Every row gives one point. Each copy is the shape, with its points in the same order, turned, moved and blurred by noise. Is it also mirrored, or only turned?

Shape:
[[+0.11, +0.81],
[-0.38, +0.10],
[+0.26, -0.29],
[-0.45, -0.41],
[-0.35, -0.48]]
Copy 1:
[[+0.74, -0.29],
[-0.11, -0.44],
[-0.16, +0.29],
[-0.61, -0.30],
[-0.61, -0.17]]
Copy 1 is: mirrored
Copy 2:
[[+0.84, -0.45],
[+0.41, +0.32],
[-0.26, -0.10],
[-0.07, +0.65],
[-0.16, +0.47]]
Copy 2 is: only turned
Copy 3:
[[+0.28, -0.81],
[-0.26, -0.14],
[+0.26, +0.28],
[-0.51, +0.43],
[-0.27, +0.50]]
Copy 3 is: mirrored

Shape:
[[+0.22, -0.06, +0.53],
[-0.47, -0.41, -0.32],
[+1.07, -0.28, -0.36],
[-0.50, +0.14, -0.42],
[+0.29, +0.44, +0.35],
[-0.15, +0.01, -0.26],
[+0.22, +0.82, -0.18],
[+0.11, +0.31, -0.49]]
Copy 1:
[[-0.40, -0.25, +0.55],
[-0.20, +0.34, -0.50],
[-0.44, -1.19, -0.26],
[+0.29, +0.19, -0.40],
[+0.11, -0.40, +0.55],
[+0.15, -0.05, -0.17],
[+0.75, -0.47, +0.20],
[+0.31, -0.26, -0.21]]
Copy 1 is: only turned
Copy 2:
[[+0.24, +0.32, +0.44],
[-0.26, -0.62, +0.03],
[+0.84, +0.16, -0.62],
[-0.66, -0.21, -0.20],
[-0.04, +0.68, +0.17],
[-0.29, -0.10, -0.16],
[-0.42, +0.69, -0.42],
[-0.27, +0.14, -0.52]]
Copy 2 is: only turned

Shape:
[[-0.14, +0.18, -0.05, +0.12],
[-0.27, -0.17, -0.69, -0.32],
[+0.34, +0.73, +0.23, -0.62],
[-0.09, +0.37, +0.07, +0.08],
[-0.38, -0.21, -0.36, -0.39],
[+0.45, -0.03, -0.63, -0.48],
[-0.54, +0.78, -0.62, +0.16],
[+0.44, -0.30, -0.37, +0.14],
[+0.28, -0.24, +0.05, +0.24],
[+0.35, +0.45, -0.70, -0.72]]
Copy 1:
[[+0.01, -0.07, -0.07, +0.43],
[+0.25, -0.64, +0.50, +0.35],
[-0.28, +0.78, +0.55, +0.42],
[-0.12, +0.13, -0.07, +0.47],
[-0.07, -0.57, +0.49, +0.26],
[+0.58, -0.05, +0.83, +0.23],
[-0.04, -0.24, +0.08, +1.23],
[+0.71, -0.11, +0.08, +0.02],
[+0.35, +0.01, -0.19, -0.05],
[+0.32, +0.10, +1.07, +0.63]]
Copy 1 is: mirrored
Copy 2:
[[-0.32, -0.13, -0.33, +0.00],
[-0.02, +0.17, -0.48, +0.80],
[-0.14, +0.70, -0.77, -0.54],
[-0.30, -0.03, -0.42, -0.21],
[+0.26, -0.07, -0.50, +0.58],
[-0.27, +0.75, -0.34, +0.54],
[-0.72, -0.29, -0.93, +0.19],
[-0.31, +0.35, +0.28, +0.40],
[-0.13, +0.11, +0.29, +0.04],
[-0.37, +0.88, -0.79, +0.38]]
Copy 2 is: only turned
Copy 3:
[[-0.25, +0.05, +0.13, -0.30],
[-0.79, -0.14, -0.46, -0.22],
[+0.08, +0.55, -0.41, +0.61],
[-0.07, +0.19, +0.14, +0.02],
[-0.73, -0.19, -0.21, -0.04],
[-0.20, -0.10, -0.87, -0.11],
[-0.62, +0.91, +0.10, -0.49],
[+0.10, -0.23, -0.36, -0.50],
[+0.22, -0.23, +0.07, -0.32],
[-0.48, +0.47, -1.00, +0.04]]
Copy 3 is: mirrored
Copy 4:
[[-0.05, +0.00, -0.13, +0.13],
[-0.34, +0.34, -0.42, -0.45],
[+0.05, +0.52, +0.59, +0.64],
[-0.03, -0.06, +0.09, +0.28],
[-0.25, +0.45, -0.54, -0.23],
[+0.03, +0.62, +0.39, -0.48],
[-0.86, -0.23, +0.01, +0.15],
[+0.34, +0.01, +0.10, -0.68],
[+0.43, -0.21, -0.05, -0.19],
[-0.42, +0.84, +0.51, -0.10]]
Copy 4 is: mirrored

Shape:
[[-0.23, +0.71, +0.82, -0.50, -0.25, +0.19],
[+0.82, +0.19, -0.40, -0.12, -0.20, -0.71],
[+0.09, +0.21, +0.50, -0.26, -0.52, -0.63],
[+0.21, +0.28, +0.64, +0.53, +0.48, +0.10],
[-0.04, -0.24, +0.36, -0.04, +0.18, +0.33],
[+0.46, -0.43, -0.09, +0.56, +0.26, -0.48],
[+0.57, +0.13, +0.17, -0.33, -0.47, +0.05],
[-0.52, -0.44, +0.11, -0.26, +0.55, +0.33],
[-0.53, +0.00, +0.27, +0.68, +0.23, +0.19]]
Copy 1:
[[+0.15, +0.81, +0.30, +0.29, +0.72, +0.33],
[-0.67, +0.72, -0.17, -0.21, -0.85, -0.06],
[-0.47, +0.80, -0.34, +0.20, +0.02, +0.65],
[+0.04, +0.12, +0.14, +0.97, -0.01, -0.28],
[-0.09, -0.24, +0.34, +0.22, +0.14, +0.16],
[-0.51, -0.18, -0.30, +0.42, -0.83, -0.07],
[-0.35, +0.60, +0.47, -0.04, -0.28, +0.40],
[-0.11, -0.65, +0.02, -0.09, +0.43, +0.01],
[+0.50, -0.33, -0.20, +0.52, -0.05, +0.09]]
Copy 1 is: only turned
Copy 2:
[[-0.35, -0.19, +0.38, +0.02, -1.02, -0.31],
[+0.44, -0.86, +0.11, +0.39, +0.12, +0.81],
[+0.34, -0.61, +0.08, +0.60, -0.77, +0.03],
[+0.02, -0.64, +0.14, -0.21, +0.17, -0.74],
[-0.21, -0.09, -0.27, +0.30, +0.05, -0.42],
[+0.56, -0.78, -0.36, +0.37, +0.60, -0.11],
[-0.22, -0.42, +0.32, +0.65, -0.19, +0.29],
[-0.21, +0.25, -0.81, +0.02, +0.00, -0.34],
[+0.42, +0.10, -0.11, -0.03, +0.11, -0.83]]
Copy 2 is: only turned
Copy 3:
[[-0.55, -0.19, +0.20, -0.93, -0.29, -0.37],
[+0.32, -0.54, +0.17, -0.09, +0.64, +0.76],
[-0.11, -0.16, +0.46, -0.59, +0.75, -0.10],
[+0.21, +0.46, -0.61, -0.56, -0.06, +0.13],
[-0.15, +0.01, -0.56, -0.10, +0.14, -0.35],
[+0.48, +0.33, -0.44, +0.19, +0.78, +0.41],
[+0.18, -0.52, +0.22, -0.19, +0.12, -0.06],
[-0.69, +0.04, -0.85, +0.16, +0.14, -0.28],
[-0.25, +0.83, -0.35, +0.11, -0.04, -0.18]]
Copy 3 is: mirrored
Copy 4:
[[-0.25, +0.95, +0.27, +0.47, -0.61, +0.03],
[-0.01, -0.26, -0.12, -0.39, -0.37, -1.13],
[-0.50, +0.53, +0.46, -0.19, -0.41, -0.65],
[-0.18, -0.32, +0.61, +0.80, -0.07, -0.21],
[-0.46, -0.23, +0.19, +0.22, -0.23, +0.28],
[-0.27, -0.79, +0.34, -0.24, +0.14, -0.60],
[-0.56, +0.13, -0.33, +0.08, -0.50, -0.49],
[-0.13, -0.32, +0.22, -0.15, -0.16, +0.74],
[-0.24, -0.11, +0.53, +0.34, +0.58, +0.29]]
Copy 4 is: only turned
